Each row is a point. Any point is a mix of the corners, with weights that add up to 1. It lies inside the corners' shape when no weight is negative. Say inside or outside, and name the corners with a negative weight.
(in the rows, 128 means zero)

Corners:
(1): [ 72 132  38]
(2): [174  51 150]
(3): [119  89 164]
(4): [ 95 180  51]
Points:
[117  93 152] -> inside
[107 136  87] -> inside
[153  91 142] -> outside (1)
[104 150  82] -> inside
[113 131 100] -> inside
[164  61 143] -> inside
[126  80 137] -> outside (4)
[113  77 124] -> outside (4)

Corners:
(1): [133 114 122 114 107 163 130  98 153 108 155  36]
(2): [117 141 135 146 111 156 132 242 135 134  69 139]
(3): [122 154  96 158  79 152 123 127 147 121 149 147]
(4): [122 146 136 128 211 163 203 153 158 142 165 148]
(5): [ 72 126  34  72 159 168 148 104 143 112 149 110]
(6): [132 139 146 103  64 174 145 152 154  95 158 151]
(7): [135  62 136 133  73  92 148 149 101 109 171 130]
(8): [139 117 125  82  86 158 120 135 110 198 173 141]
(9): [ 23 126 168 124 196 151 126 124  55 116  95   7]
(10): [139 147 157 133  71 168 191 104  98 207  92 150]
(11): [ 97 120 139 119 144 163 127  97 171 121 106 139]
(12): [147 156 158  89  74  83 131  94 159  99 159 122]
(13): [158 140 130  97 128 164 118  97 116  96 121 146]
Points:
[ 70 114 115  96 139 148 141  91 127 108 179  73] -> outside (2, 10, 13)
[100 134 141 121 128 156 138 131 111 125 120 102] -> inside
[116 125 127 116 132 143 145 122 120 139 133 117] -> outside (6)
[119 130 127 115 109 142 133 135 138 117 143 137] -> outside (1, 10)
[141 117 126 118  90 139 143 147 134 136 149 147] -> outside (9)
[117 153 131 122 122 171 148 117 156 105 117 117] -> outside (7, 8)
[158 115  89 130 107 112 119 165 147 110 158 145] -> outside (6, 9, 10, 11)

Corners:
(1): [129 113  89 165  72  88 202 113 153  80  72 149 145 141  73  64 174 100
 172  55]
(2): [216 115 129 186 102  81 191  96 163 172  74 121 135 150 110  78 118  83
 121  88]
(3): [208 141  86 213 113  91 154  93  98 126  67 126 158 145  79 180 177 135
 147 112]
(4): [149  93 166 181 156 136 160  56 244  35 137 145 164 152 154 124 192  98
 152 101]
(5): [156 182 115  48 116  96  98 183  81 136 151 211 119 100 192 198 143 172
  43 152]
(6): [124  84 202 158 168  86 147   9 197 110 108 209 193 131  68  98 157 158
 182  21]
(7): [177 117 158 166 144 129 156  92 144 122 113 130 174 131  29  29 212 103
 125 130]
(8): [181 153  88 105 114  60 127 152 143 120 167  66 109 161  32 154  79 137
 175 117]
(9): [116 159 123  81 165 189  21 118 121 110 129 201  52  94 147 131 130 152
 113  87]
(10): [185  86 108 112  49  79 143 168 113 192 119  90  69 112  94 162 131 180
 187 186]
(11): [ 81 153 168 124 219  96 191  94 171 117  88 142 102 137  94 119 186 108
 128  88]
(12): [159 146 106 152 124 111 158 156  75 189 145  98 135 160 107 139 165 101
 231 106]
(13): [111 197 153  87  46 204 127 150 152 158  43 230 144 137 154 216 155 113
  49 145]
(14): [ 77 202 132  63 111 165  91 142  51 129 135 162  96 167 166 139  71 236
  97 193]
(15): [ 61  61 194 151 190 126  96 110 133  76 142 120 151 148 104 115 168 141
  82  58]
(16): [169 141 124 151  96  87 149 151 103 143 203 176  39 212  68 149 155 152
 158 130]
(17): [ 67 189 184 154 159  94  30 151 185 107 155 141 102 112 120 108 144 195
 125 107]
(18): [ 74 151  45  94 155 163  78 185 148 163 120 219 125 159 158 149 124 187
  82 186]
(19): [107 125  94 191  97  58 172  32 110 142 117 118 147 102  82 110 137  46
 164 144]
(20): [117 196  62  82  60 189 101 133 127 207 158 159 109 130 190 185 184 198
  53 113]
(21): [ 70 181 113 107 155 203 123 178 124 122 178 199  96  67 147 166  82 210
  83 136]
Points:
[133 126 136 144 128 111 129 103 131 134 105 151 134 147 123 123 173 127
 118 108] -> outside (8, 21)
[149 141 117 119 128 124 140 120 111 150 131 151 124 137 121 151 140 134
 126 136] -> outside (1, 17)
[117 139 123 135 103 119 133 125 121 142 126 167 127 130 141 161 135 155
 128 122] -> outside (7, 8, 9, 11)
[135 125 134 142 131 115 138 115 146 129 126 151 128 133 101 127 157 134
 133 105] -> outside (14)
[157 188  74 144  95  76 149 169  98 183 105 118 119 153  84 166 185 101
  91 127] -> outside (4, 6, 9, 10, 14, 21)
[158 142 151 165 106 111 139  71 157  93 123 159 148 116 104 115 166  96
 101  45] -> outside (10, 11, 12, 14, 18)
[145 140 122 133 112 108 126 115 133 133 117 148 123 150 108 137 157 132
 131 120] -> outside (21)
[122 140 111 131 113 107 138 135 132 142 126 149 125 143 122 159 130 155
 130 133] -> outside (7, 9)
[141 143 126 135 127 117 134 118 128 128 117 155 134 134 106 127 157 144
 121 119] -> inside
